Rows are points. Before rounding, the points of a table are all equally far from one centre. They may lie mostly on one side of it. Write the centre, to within rounding.

Points, 5 rows:
[[ 2 68]
 [44 22]
 [41 44]
 [37  5]
 [44 21]]
Centre: [ 5 29]

Points (9 x 3):
[[ 19 -55  32]
 [  3 -67  27]
 [ 10 -67  13]
 [ 12 -66  15]
 [  1 -68  27]
 [ 13 -55 -14]
 [ 16 -51 -15]
 [  6 -49 -23]
 [ 11 -54 -17]]
Centre: [-10 -27  12]

Points:
[[ 20  21  44  75  15  16]
 [ 70  68  26  17 -29   4]
 [ 37  45  35  35 -29  36]
 [ -5  58  28  28 -63 -15]
 [-15   4  43  38 -37   1]
 [ -1  -6  63 -21  -9  -6]
 [ 35  73  65  14 -35  -5]
 [-15  21  40 -12 -39  19]
 [ 30  53  17  50  37  45]
 [ 50  54  22   8 -14  44]]
Centre: [ 10  43  13  12  14 -21]

Points (12 x 9):
[[  9  23 -54 -29   8 -44 -19  33 -44]
 [ 36 -19 -75 -28  28  19  12  66 -22]
 [ 34   8 -49 -48  18 -52 -12  34 -34]
 [ 23 -20 -26 -22  29  -3 -12  63 -55]
 [ 26   8 -63 -39  20  20  -4  69 -37]
 [ 41  21 -49 -32  20   4   0  67 -49]
 [  3   8 -42 -29  38 -40 -21  43 -16]
 [ 31  -1 -13 -38 -15  29 -16  71 -52]
 [ 41   8 -70 -29  25   6 -40  71 -17]
 [ 15  24 -61 -29   0  -8 -36  56 -48]
 [ 54  12 -43 -51  44   8  14  13 -51]
 [ 35  13 -74 -65  26  -5 -27  39 -24]]
Centre: [ 39  -6 -32 -11 -11  10 -10   7  -1]

Points (15 x 11):
[[  10  -11   14  -34  -72   62  -44   14  -59  -15   -2]
 [  24  -29   -5   16  -34    8  -57    7   43   -2   92]
 [  44  -54   -9   27  -57  -41  -38  -22   23   18    6]
 [  29   -9    7   -1  -80  -39  -34   25  -18  -21   48]
 [  46  -59  -21  -34  -48   -8    5   34   31  -25   44]
 [  18   -1  -48  -13  -93    3  -21  -12  -45   23   32]
 [  36  -39   25  -29  -52  -24  -60    1   -3   -5   16]
 [   9  -62  -17  -60  -50   58   30  -22    6  -11   56]
 [  15  -28  -22   87  -81  -11   -5  -12   49   13   -5]
 [   7    4   15  -53  -81  -23  -33   -4  -42  -47   56]
 [  36   10   -5   -7  -49  -29    9   29   -8   11   37]
 [  47  -32   25    5  -59  -19  -26   35   18  -17   32]
 [  -8   -8   29  -12  -32   20  -51    6   -7   33   41]
 [  29  -35   21   17 -106    1  -15   21  -23  -36   41]
 [  62  -38   27  -22  -58   17   -8  -26   38    3   -5]]
Centre: [-14  -4 -39  19 -16  23 -15 -39   5 -76   3]

Points (21 x 14):
[[ 35  -3 -75 -28  39 -73  -8  -3  47  29   5  10  10  34]
 [  6 -29 -24 -77  31 -44   0  10  16  22  -5  21  11  26]
 [ 60 -50 -75 -35  21 -16 -21   8  28  21 -21  26 -38  26]
 [ 79  -2 -77 -31  50 -35 -16  28  28  51 -37 -12 -32  43]
 [ 31  34 -50 -11   7 -78  22  42  51  14 -37 -39  -4  12]
 [ 30 -33  -5 -21  28 -47 -29  22  62  -9  -6 -36  12  36]
 [ 17  -4 -47 -19  29 -34  37 -11  44  53 -44  10  -8 -28]
 [ 38 -22 -65  15 -29 -13  -3  -2  68  69   1  15 -24  22]
 [ 48  -8 -43 -59  80 -25   6  28  64  23   2 -21 -33  37]
 [ 44  -9 -64 -19  20 -68 -29  18  67  15  -4 -10 -38 -10]
 [ 38 -31 -40 -80 -11 -20   3   9  35  17 -20 -20 -15  30]
 [ 42 -21 -27 -34  28  -6  -2  49  35  60 -67  13 -30  15]
 [ 14  16 -45 -42  13 -32  24  23  94  32 -11   0 -26  27]
 [ 32 -25 -65 -63  37 -15 -17   4  53  18 -16   6 -32  17]
 [ 32   2  -4 -30  27 -45 -24  40  87  13 -19 -33 -33  31]
 [ 43 -16 -28 -43  31 -36   0  34  81  41 -19   9 -36   0]
 [ 49  -2 -64 -60  39 -38  36  10  42  27 -28  -2  -6  19]
 [ 34 -22 -84 -35 -30 -45  -7   5  19   8 -48 -27 -42  28]
 [ 36   2 -98 -34  -6 -24  11  26  49  29 -12 -30   0  27]
 [ 85   1 -19 -51  42 -41  -5  27  40  32  15  16 -80  42]
 [ 25  22 -31 -37  -4 -56  24  44  44  50 -15  19  16  52]]
Centre: [ 12 -10 -25  10  23 -30  16  20  -2  33  10 -21 -48  35]
